Every row gives one point. The last column is the point's height on a tilted bowl or saddle (a function of degree 2), plus a little noise. Along how many of its main directions does it bend up, bend down or stay straight?
In the rows, zero is written as 100.

Points, 18 rows:
[126 160 70 80]
[137 96 121 90]
[76 126 96 120]
[102 68 96 69]
[101 116 103 111]
[34 122 96 92]
[105 95 97 90]
[75 47 90 26]
[68 93 132 97]
[53 124 114 118]
[33 100 57 70]
[134 21 92 31]
[52 125 67 109]
[127 91 82 78]
[103 176 89 123]
[100 113 98 106]
[130 128 86 82]
[161 22 85 29]
Directions: 1 up, 1 down, 1 straight

Points (25 x 5):
[150 105 135 90 75]
[112 116 79 80 109]
[37 87 154 154 116]
[132 72 67 138 102]
[99 129 107 95 99]
[80 126 107 92 101]
[161 187 174 90 5]
[101 92 51 116 113]
[90 110 64 119 114]
[90 151 65 117 111]
[64 103 47 85 116]
[70 93 130 103 101]
[75 92 95 49 114]
[125 152 67 118 109]
[86 59 126 42 104]
[88 117 48 139 118]
[69 92 72 120 112]
[22 154 119 144 100]
[119 107 90 162 117]
[130 115 94 76 101]
[66 86 77 62 115]
[94 142 64 75 113]
[70 115 110 139 112]
[65 61 109 59 108]
[146 124 55 132 112]
Directions: 1 up, 2 down, 1 straight

Points (22 x 5):
[117 117 79 124 90]
[149 164 56 77 61]
[70 126 97 83 87]
[149 117 122 150 63]
[78 84 142 83 81]
[59 75 105 83 78]
[67 121 84 81 86]
[122 105 95 83 101]
[92 144 97 99 88]
[108 164 167 103 51]
[84 79 179 134 44]
[128 85 106 70 95]
[112 35 158 82 50]
[95 55 81 89 82]
[70 20 135 66 32]
[95 54 42 156 43]
[78 56 108 97 78]
[70 93 98 128 80]
[129 152 84 71 84]
[102 129 161 148 52]
[108 160 105 66 81]
[103 127 122 112 91]
Directions: 0 up, 4 down, 0 straight

Points, 25 rows:
[85 92 88 106 104]
[125 180 31 159 195]
[64 139 64 126 133]
[108 83 76 112 101]
[114 93 100 84 97]
[121 77 89 131 96]
[96 100 113 98 99]
[106 124 52 70 124]
[136 96 105 172 106]
[95 50 89 121 103]
[60 110 127 111 113]
[87 92 75 95 109]
[116 195 115 32 128]
[40 99 138 66 140]
[126 88 96 77 96]
[97 103 47 108 121]
[113 73 117 101 96]
[69 149 134 90 124]
[144 131 136 70 92]
[97 91 101 88 101]
[76 61 92 61 126]
[76 146 111 77 119]
[79 70 138 118 107]
[49 142 95 88 132]
[115 120 110 57 100]
Directions: 3 up, 0 down, 1 straight

Points:
[95 157 80 141 93 102 69]
[44 106 137 76 85 81 126]
[144 124 98 53 122 118 114]
[96 48 125 19 51 90 110]
[98 120 55 119 54 84 80]
[83 75 98 175 71 74 98]
[81 186 51 75 69 74 172]
[123 48 64 135 105 186 147]
[97 136 73 169 140 107 64]
[134 99 111 124 128 84 54]
[129 108 123 105 132 76 57]
[96 175 60 120 97 146 99]
[40 131 77 53 82 89 124]
[78 112 122 135 138 92 92]
[98 48 84 111 118 121 108]
[95 129 121 119 75 80 96]
[151 57 95 103 78 57 81]
[92 147 84 159 99 120 69]
[133 117 39 84 130 97 92]
[126 118 102 168 101 37 67]
[102 91 123 117 116 74 80]
[69 124 95 90 73 130 120]
[151 104 110 112 118 87 53]
[102 99 71 100 92 129 92]
[106 161 58 47 110 137 171]
[127 148 156 126 83 101 97]
[98 90 108 97 103 46 67]
[64 152 114 58 107 104 137]
[66 44 103 95 91 67 61]
[140 135 92 76 74 39 121]
[86 82 65 85 51 139 88]
[161 77 55 153 38 64 35]
[160 58 150 83 119 94 131]
[120 111 81 89 43 115 75]
[125 107 120 65 73 84 113]
[74 136 131 39 148 120 121]
[72 124 42 169 106 47 114]
[63 116 135 86 110 148 165]
[112 123 96 93 42 63 105]
[119 35 166 147 90 66 162]
[82 88 82 137 138 126 116]
[137 95 154 97 97 144 132]
Directions: 4 up, 2 down, 0 straight
